Each row of a before or after table is a point. One or more steps were done to the points. Then noise was added and the rows were shuffled. The steps act on columns, c1 being the first. Write out the steps. A step turns or swaps two columns, mirrors them in a line or flattens them onto one, adds a multiple of one to another, or multiplies or shifts one. Angles are multiples of 10 degrees, from the lower column toward the higher: turns from -170 to 170, lines from 10 to 170 but not 90. Use the fewest steps. Two steps may share a column if one is a turn and the other turns, adds or multiplies; they go together, in the order done. Otherwise the lowest column goes first.

Before:
14,-47
8,49
-4,50
-10,27
45,33
-53,-25
25,-14
-26,-42
-34,27
23,39
20,46
45,-16
-6,-1
-50,6
After (14 x 2):
22,54
-54,-40
46,44
-27,-54
46,-5
-10,25
-5,43
-28,17
25,-6
-5,-3
11,-51
-52,-9
5,51
24,42
Steps: add 0.3 times c1 to c2

Before (8 x 4):
28,-11,10,13
-14,-8,5,-59
-16,-2,-9,-20
38,-22,32,-2
16,-40,34,-5
23,-29,22,-9
3,-9,35,-8
-27,-20,-38,-17
After:
-32,8,11,-32
-51,33,30,-30
78,7,-36,-10
32,30,-42,-10
45,17,-36,-14
57,6,-14,22
6,-4,-41,-7
-25,6,-5,-96
Steps: multiply c1 by 2; turn c2 and c3 by 160 degrees; multiply c4 by 1.6

Before (10 x 6):
86,-29,48,-14,40,-17
52,65,20,-23,24,35
52,-6,3,-37,-6,-26
-23,36,-11,31,-27,39
-37,10,-14,-7,6,-5
-29,44,-13,39,-16,45
86,15,-12,-12,17,-59
35,2,28,2,26,-21
4,34,7,0,18,-33
23,69,48,1,-24,23
After:
82,15,42,-22,-19,-40
-31,42,-8,22,0,58
-31,12,9,10,18,-7
41,-6,1,-5,-22,-46
42,1,-3,-34,4,-8
8,69,-47,-22,-24,13
13,34,17,-23,9,-16
-34,36,-7,22,-8,45
94,-28,-24,-42,-5,-20
58,65,-45,12,-5,-3
Steps: turn c1 and c5 by -30 degrees; multiply c5 by 0.7; turn c4 and c6 by 60 degrees; turn c3 and c4 by -130 degrees

Before, 11 rows:
-10,25,55,13,21,-19,-37,-8
20,-12,-38,10,1,-8,-44,-18
-17,-17,-26,-83,14,-10,-5,20
21,-41,13,20,-36,3,-43,11
-21,21,-36,18,-3,-10,27,-23
93,21,-22,23,32,-18,44,21
-3,21,15,18,8,17,1,14
26,-35,-29,-11,24,30,-21,6
-17,-24,-9,4,29,7,-48,90
2,-30,67,-1,8,-18,-34,20
-8,-35,-8,-4,34,2,-15,-8
After, 11 rows:
5,-24,-3,-19,3,-13,-1,-22
8,40,-13,24,29,0,-20,-26
-24,9,35,79,5,-21,-8,-1
-11,30,52,-39,31,-25,-16,16
-20,-24,-44,11,-14,20,13,19
94,12,-33,-8,-6,-25,3,14
15,15,-35,22,26,17,-19,15
-24,18,-10,5,40,-91,-33,-23
-3,-27,28,-47,28,7,-19,17
-18,31,1,8,27,9,-19,-7
7,39,-4,-25,1,-8,1,-3
Steps: mirror c1 and c2 in the line at 10 degrees; mirror c3 and c4 in the line at 160 degrees; flatten c5 and c7 onto the line at 140 degrees; mirror c6 and c8 in the line at 140 degrees

Before:
-18,23,-54,39,1,60,16,-21,-60
86,41,33,65,-79,30,31,14,-22
2,14,-25,53,-4,-12,-27,-9,39
-12,41,6,-1,-13,35,-23,-44,1
-6,79,48,13,-33,-60,-13,14,9
18,48,19,-5,-24,2,-9,-4,3
-31,30,-12,4,18,-43,-49,-6,16
63,-50,28,-41,-57,-9,-6,27,-7
81,47,16,25,-11,-6,-44,-44,9
4,-47,21,16,-42,-3,-21,13,-42
6,-38,-22,25,-19,-44,62,7,-5
-13,24,-17,72,-29,21,52,-73,-5
24,-33,33,58,4,-23,31,18,10
After, 13 rows:
12,-35,20,64,1,-13,45,-11,17
-4,38,11,-7,-15,34,-20,14,-41
19,-50,32,-31,-55,-17,4,-3,27
-3,22,-34,67,-26,33,42,30,-64
7,47,20,-8,-26,-5,0,2,-2
9,15,-14,48,-4,0,-36,-24,-15
-6,24,-56,27,1,67,-5,47,-3
27,43,32,26,-12,2,-35,12,-45
7,-40,-42,33,-19,-40,51,-2,10
-17,30,7,11,13,-39,-49,-10,-5
-3,-49,23,16,-39,3,-11,20,22
34,41,19,59,-79,42,41,8,17
-2,80,50,24,-35,-57,8,-13,14
Steps: multiply c1 by 0.4; turn c3 and c7 by 20 degrees; turn c4 and c6 by 10 degrees; multiply c9 by 0.7; turn c8 and c9 by 110 degrees

Before (13 x 11):
-59,18,-29,17,-39,39,7,62,-45,-6,29
19,36,29,-24,-32,29,2,-5,29,-10,48
-26,-31,-16,49,21,27,28,61,-42,51,-45
36,16,-4,13,-14,49,39,67,11,11,22
-57,-45,-46,-51,24,-38,-18,-15,-32,-5,38
-47,17,-68,-39,-25,18,-17,7,-4,26,2
-33,-25,-45,43,36,-15,30,-33,-19,-30,26
10,-42,2,50,-40,-48,28,66,15,-43,49
-31,-57,0,27,-13,51,47,42,19,-31,-1
23,25,19,-38,16,-44,66,-2,18,-26,11
-51,-17,-1,27,40,36,6,3,25,38,-43
-32,-32,-20,-7,-7,48,-3,-19,-19,-25,-41
-2,-47,22,-19,-45,-21,49,-13,30,7,31
After:
37,-18,1,30,58,38,-49,-22,-12,10,18
-50,-45,-54,-6,-48,-19,40,-37,4,-30,-38
-26,36,-25,-21,-9,-2,-47,4,26,-21,-39
12,-41,32,-36,7,1,-29,-19,10,29,43
17,-8,21,-1,-24,67,42,-33,27,17,25
-30,-10,-5,22,48,48,-51,6,31,17,-56
-26,-27,-53,24,-30,30,15,53,28,-21,-19
-47,38,-9,42,-13,6,-36,21,-36,22,-22
-23,39,-19,65,47,28,-28,14,-51,-45,-42
-52,-26,-40,10,71,7,-38,-14,5,-45,22
-34,1,-74,-30,5,-17,-17,-36,-24,-4,18
-7,-39,21,-48,13,48,21,-9,-6,31,-42
8,-53,2,22,90,29,46,11,42,18,-33
Steps: turn c1 and c3 by 10 degrees; turn c2 and c11 by 80 degrees; turn c4 and c8 by 120 degrees; turn c4 and c5 by -130 degrees; turn c6 and c7 by -90 degrees; turn c9 and c10 by 90 degrees
